Each row is a point. To make a cloud, some directions were put in groups of two or more. Within a group, all points are equally far from the middle, so they leave a hole (a ring in 2 directions, a hollow ball in 3). The other directions are filled evenly. Then the cloud was stretched, turned, moved and blurred a little. How many holes are there, and how many directions does each take, smallest first?

Cloud (20 x 3)
[[-0.24  0.21 -0.20]
 [ 0.37 -0.43  0.20]
 [-0.44 -0.15 -0.11]
 [ 0.10 -0.31  0.09]
 [ 0.09  0.39 -0.50]
 [ 0.38  0.01 -0.39]
 [-0.17  0.11  0.07]
 [ 0.26 -0.28 -0.05]
 [ 0.02  0.39 -0.29]
 [ 0.76  0.01 -0.02]
 [ 0.01 -0.38 -0.43]
 [ 0.40 -0.39 -0.11]
 [ 0.01 -0.37  0.05]
 [-0.05  0.23  0.06]
 [ 0.22 -0.32  0.06]
 [-0.49 -0.27 -0.12]
 [-0.47 -0.23  0.01]
 [-0.02 -0.14 -0.03]
 [-0.58 -0.22 -0.09]
 [ 0.45 -0.13 -0.18]]
Holes: 0

Cloud (46 x 6)
[[-0.04  0.06 -0.57 -0.07  0.11 -0.10]
 [-0.37  0.31 -0.29 -0.06 -0.09 -0.35]
 [ 0.12  0.05 -0.60  0.13  0.12 -0.23]
 [ 0.41  0.30 -0.16  0.01 -0.23  0.04]
 [-0.06  0.22 -0.13 -0.28  0.54  0.04]
 [-0.24  0.16 -0.38  0.57 -0.16  0.04]
 [-0.37  0.53 -0.12  0.41 -0.53  0.01]
 [ 0.15 -0.13 -0.19  0.28  0.41 -0.10]
 [-0.35  0.17  0.28 -0.28 -0.08 -0.40]
 [ 0.15  0.13  0.21 -0.02 -0.47 -0.05]
 [ 0.43 -0.19 -0.05  0.11  0.52 -0.33]
 [ 0.15 -0.34  0.07 -0.01 -0.01 -0.04]
 [-0.45  0.50 -0.16  0.27 -0.18 -0.13]
 [-0.52  0.28 -0.30  0.29  0.00 -0.18]
 [ 0.47  0.36  0.00  0.26 -0.21  0.02]
 [ 0.66  0.18  0.21  0.05 -0.37  0.02]
 [ 0.28  0.07 -0.04  0.31 -0.73 -0.09]
 [-0.62  0.24 -0.09  0.24 -0.10 -0.39]
 [ 0.01  0.10 -0.05  0.10  0.35  0.31]
 [-0.26 -0.22 -0.23 -0.08  0.09  0.27]
 [-0.30 -0.22 -0.45 -0.08  0.27 -0.29]
 [ 0.37 -0.27  0.00 -0.34  0.82 -0.14]
 [-0.53  0.10  0.14 -0.16 -0.27  0.15]
 [ 0.14 -0.07  0.13 -0.18 -0.26  0.19]
 [ 0.15 -0.26  0.12  0.42 -0.12  0.01]
 [-0.28  0.39  0.17  0.18 -0.73  0.32]
 [-0.55  0.12 -0.33  0.09  0.32 -0.31]
 [-0.20  0.03 -0.30  0.54  0.04  0.12]
 [ 0.18 -0.08  0.26  0.14  0.30 -0.25]
 [-0.03  0.15 -0.46  0.37 -0.18  0.27]
 [-0.32  0.32  0.11 -0.03 -0.12 -0.56]
 [ 0.04 -0.21 -0.07 -0.24 -0.04 -0.34]
 [ 0.07  0.18  0.27  0.58 -0.14 -0.15]
 [-0.57  0.29 -0.17  0.39 -0.53 -0.04]
 [ 0.08  0.06  0.01 -0.27  0.24  0.40]
 [ 0.32  0.23  0.39  0.37 -0.07  0.07]
 [ 0.64  0.02  0.14  0.32 -0.12 -0.42]
 [ 0.11 -0.02  0.43  0.19 -0.38  0.21]
 [-0.35  0.04  0.13  0.20  0.11 -0.42]
 [ 0.16  0.37  0.39 -0.05 -0.07  0.26]
 [-0.29  0.16 -0.04 -0.16 -0.22  0.42]
 [-0.30  0.26 -0.08  0.50 -0.27 -0.34]
 [-0.12  0.37 -0.21 -0.10 -0.17 -0.26]
 [ 0.52 -0.11  0.18  0.46 -0.36 -0.24]
 [ 0.15 -0.18  0.30 -0.46  0.30  0.01]
 [-0.16 -0.17  0.04  0.00  0.06  0.51]]
Holes: 1 (4)
